Each row of a before or after table is a point. The points were changed in one or more steps. Then noise was added and the rows were shuffled. The steps act on columns, c1 being the first. Name the steps. A step turns or swaps two columns, mirrors them in a line or flattens them onto one, adds a multiple of one to another, or multiplies or shifts one. Angles are multiples of 10 degrees, from the lower column toward the higher: turns from -170 to 170, lines from 10 to 170 but not 90. Use the fewest steps. Two steps may share a column if one is a turn and the other turns, adds or multiplies; they go together, in the order done. Otherwise the lowest column goes first.

Before (9 x 2):
[[-14 -17]
 [ 13 -15]
 [-12 -12]
 [-16   8]
 [-32  34]
 [ -7   7]
 [-19  14]
 [ 48 -12]
 [ 31 -21]]
After, 9 rows:
[[ 61 -27]
 [-33  20]
 [ 97 -16]
 [-34  15]
 [-15   7]
 [-27 -14]
 [-63  43]
 [ 26 -18]
 [-26 -21]]
Steps: multiply c1 by 2; multiply c2 by 1.3

Before, 9 rows:
[[ 44  40 -16 -63  17  82]
 [ 38  53 -56  52  21  24]
 [-58  35  -4  25 -43  69]
 [ 32 -62 -49 -30 -31  23]
 [ 19 -70  21  54  12   2]
 [-69 -42 -43 -48 -18  24]
 [-55 -17  13  35 -54  -3]
 [-20 -67 -55  32  65 -19]
 [ 14   1  22 -58  13 -39]]
After (9 x 6):
[[ 22 -42  30 -53 -71  52]
 [-18  39  52 -37  52  53]
 [-66 -64 -48 -38 -19  29]
 [-25  55 -68 -30  37 -16]
 [ 42  31 -26   5 -66  39]
 [-18 -80 -41  38  23  56]
 [-10   2  61   2  18 -47]
 [ 26 -59  15 -56  31  67]
 [ 56 -19 -36  25 -55   8]]
Steps: turn c1 and c5 by 90 degrees; add -0.7 times c2 to c6; turn c3 and c4 by 70 degrees

Before, 8 rows:
[[ 32  29 -34 -24  -2  27 -20  23  42  22  71]
 [ -5  43 -49 -15  41  23 -30 -47  20  27  67]
 [ 19   0 -44 -11 -11 -30  46  27  46 -34   8]
 [-14  60 -31 -52  43  -1 -34  -7  65  12  37]
 [ -4  13  30   3  13 -69  -3  11  14  41 -13]
 [ 22   6  37  11   5 -35   6  52 -26 -31 -40]
 [ 34 -10  37 -38  21 -95   6  24 -26  -9 -21]
 [ 15 -35  20   9  47 -66 -14  48   3  -9 -15]]
After (8 x 11):
[[ -6  44 -49 -15  41  24 -25  50  21  27  86]
 [ 15 -36  20  10  47 -67  50 -11   3  -9 -22]
 [ 33  30 -33 -24  -3  26  31   6  42  22  86]
 [ -5  13  30   3  13 -70  12  -3  13  41  15]
 [ 19   1 -43 -10 -10 -30   1 -54  46 -34 -17]
 [-15  60 -31 -52  42  -1  11  33  65  12  45]
 [ 21   6  37  11   6 -35  42 -30 -25 -32 -62]
 [ 34 -10  37 -39  21 -95  18 -17 -26 -10 -26]]
Steps: turn c7 and c8 by -120 degrees; add 0.7 times c10 to c11

Before:
[[-15 -69 -10 -12 -34  95   1 -12 -11  31  10  -1  49  15]
 [ -7 -60 -14  31 -46  51  61  14 -54  -3   3  13  22   2]
 [ 75  16  -2 -14   6 -24 -39  30 -16 -37  16 -16 -26   7]
 [-20  65 -42 -12 -85  50  36 -15 -40  35  -6 -36 -17 -80]
 [  7  57 -53   2  26 -22 -69  42 -11 -57  -8 -26 -19  -9]
 [ 41  37 -25   4   8  23 -35  34   8 -65   8  54 -17  20]
 [ 26  58 -20 -15  40 -36  -8 -15 -10 -62 -14  24 -14  12]
 [-41 -45  34 -21 -48  78  22  16 -35 -11  25 -14   5   3]]
After, 8 rows:
[[ -3 -48  35 -18 -64  77  22  18 -34 -10  26  -5   8   4]
 [ -8 -70  -6 -15 -33  95   1 -10 -17  28   6  11  45  17]
 [-11 -56 -14  30 -31  54  59  11 -50  -1   2  33  22   1]
 [ -6  56 -22 -14  53 -35 -10 -13  -4 -61 -12  -1 -16  11]
 [ 49  13   1 -16  38 -21 -37  26 -18 -43  17  38 -27   4]
 [-32  40 -19   6  43  25 -35  35   2 -66  11  47 -19  21]
 [ 20  59 -56   1  17 -23 -70  39 -16 -51  -5 -22 -21  -9]
 [ 19  64 -47 -18 -87  49  38 -14 -44  37  -2  19 -18 -80]]
Steps: turn c1 and c12 by 60 degrees; turn c5 and c12 by -40 degrees

Before, 12 rows:
[[-19  32   6  55 -38   7  38 -16 -39  55 -66 -20  35 -65  35 -24 -24  -6
   48   1 -66 -39   1  30]
 [ 33 -30  82 -28 -53 -53  34   0  24  21   5  28   5 -75  50  25  43  44
   -3 -64  19 -42  -2  53]
 [ 44  33  -7 -12  -9  42  47  50 -45 -24 -16 -63  18 -75  12  51  43 -29
   46 -43  -8  85 -45   5]
 [ 18 -33  70  46 -13   5 -54   2 -73 -38  -6 -56  34  -1 -27 -12  43  58
  -63 -60   2 -34 -33 -32]
 [ 62 -43 -25  68 -31 -23   6 -29  34 -24   2 -78 -10  33 -37  23 -21  27
   -6 -16 -18 -39 -15  20]
 [-59  17 -18  -4 -63 -22 -18  29 -57 -27  35   9 -52  32 -31 -14 -62  -7
   17 -74 -20  56  33  52]
 [ 63 -17  19 -12 -30 -20 -74  20  16 -46   4  16  32  46 -11 -11 -80  49
   -4 -19 -12  18 -33 -55]
 [-14 -43  43  45 -16  -9 -16  66 -37  12  35 -27  13 -52  39 -15 -44 -36
   50  28  17   7 -58 -62]
 [ 50 -24  -9 -54 -64   3 -14   7 -24   6  14 -26 -46 -50  76  -8  44 -18
  -26   7  34 -40 -58  43]
 [-13 -11  90  14  -6 -35  49  38 -10  70 -28 -73  76  15  32 -46  -7 -21
  -42  51  25  23  34  12]
 [-35  27  -3   8 -48   4  38  23 -14 -48  10  37 -22 -75 -41  29  34   9
   34 -10 -61 -23  50 -40]
 [ 19  81  68 -28 -22  53 -73  24 -94  58  15   1 -39 -21 -26 -48  30  16
   22  52  22  59 -70  64]]
After, 12 rows:
[[ 32 -17 -56 -14  53 -21 -73  19   3 -16  -1 -20  29  -5 -19 -10  23  48
   -6 -12 -13 -77  60 -55]
 [-21  26  26   6  61   2  34  27 -38 -30  11 -18 -22   6 -16  31   7   6
   35 -37 -61  40 -91 -39]
 [-39 -45 -26  47  -6  -9 -15  67   6 -19  35  33  16  76  55 -18  15 -39
   49  25  17 -40  -2 -65]
 [-34  21  49  -4  46 -19 -17  28 -62 -47  34 -74 -50 -43  25 -12 -21  -4
   19   1 -20 -81   3  54]
 [-30 -29 -63  45  38   6 -55   0 -67   6  -6 -49  32  28  38 -15   4  60
  -63  67   2  59  17 -33]
 [-26 -28 -85 -28  -1 -52  35   2  53 -55   6 -67   0  50  14  27  13  42
   -4 -17  12  57 -56  54]
 [ 64 -41 -21  71  32 -23   2 -32  -5 -22   6   0  -9  -5 -50  26  41  25
   -4  79 -20   1  34  17]
 [-16  35   8  57 -38   8  34 -18   3 -52 -64   8  33  41  49 -25  43  -5
   47  18 -66  -1 -52  33]
 [ 38  33 -23 -12  27  43  48  49 -20   0 -17 -34  18  87  45  53 -93 -30
   43  69 -10  -6 -29   7]
 [-29  80 -63 -26 -46  55 -74  27 -80 -37  16  51 -36  67  57 -45 -67  13
   21 -12  19  -2  30  64]
 [-66  -9 -63  15 -59 -33  52  38  17 -28 -31  61  75 -36  31 -43 -15 -17
  -40  62  28 -21  -8  11]
 [ 46 -20 -24 -52  16   4 -11   8  43 -62  16  14 -42  75  66 -10  14 -19
  -26  24  35  60  -2  40]]
Steps: mirror c1 and c3 in the line at 160 degrees; turn c5 and c10 by 110 degrees; turn c9 and c15 by -50 degrees; turn c12 and c20 by -100 degrees; turn c14 and c23 by 130 degrees; turn c17 and c22 by 120 degrees
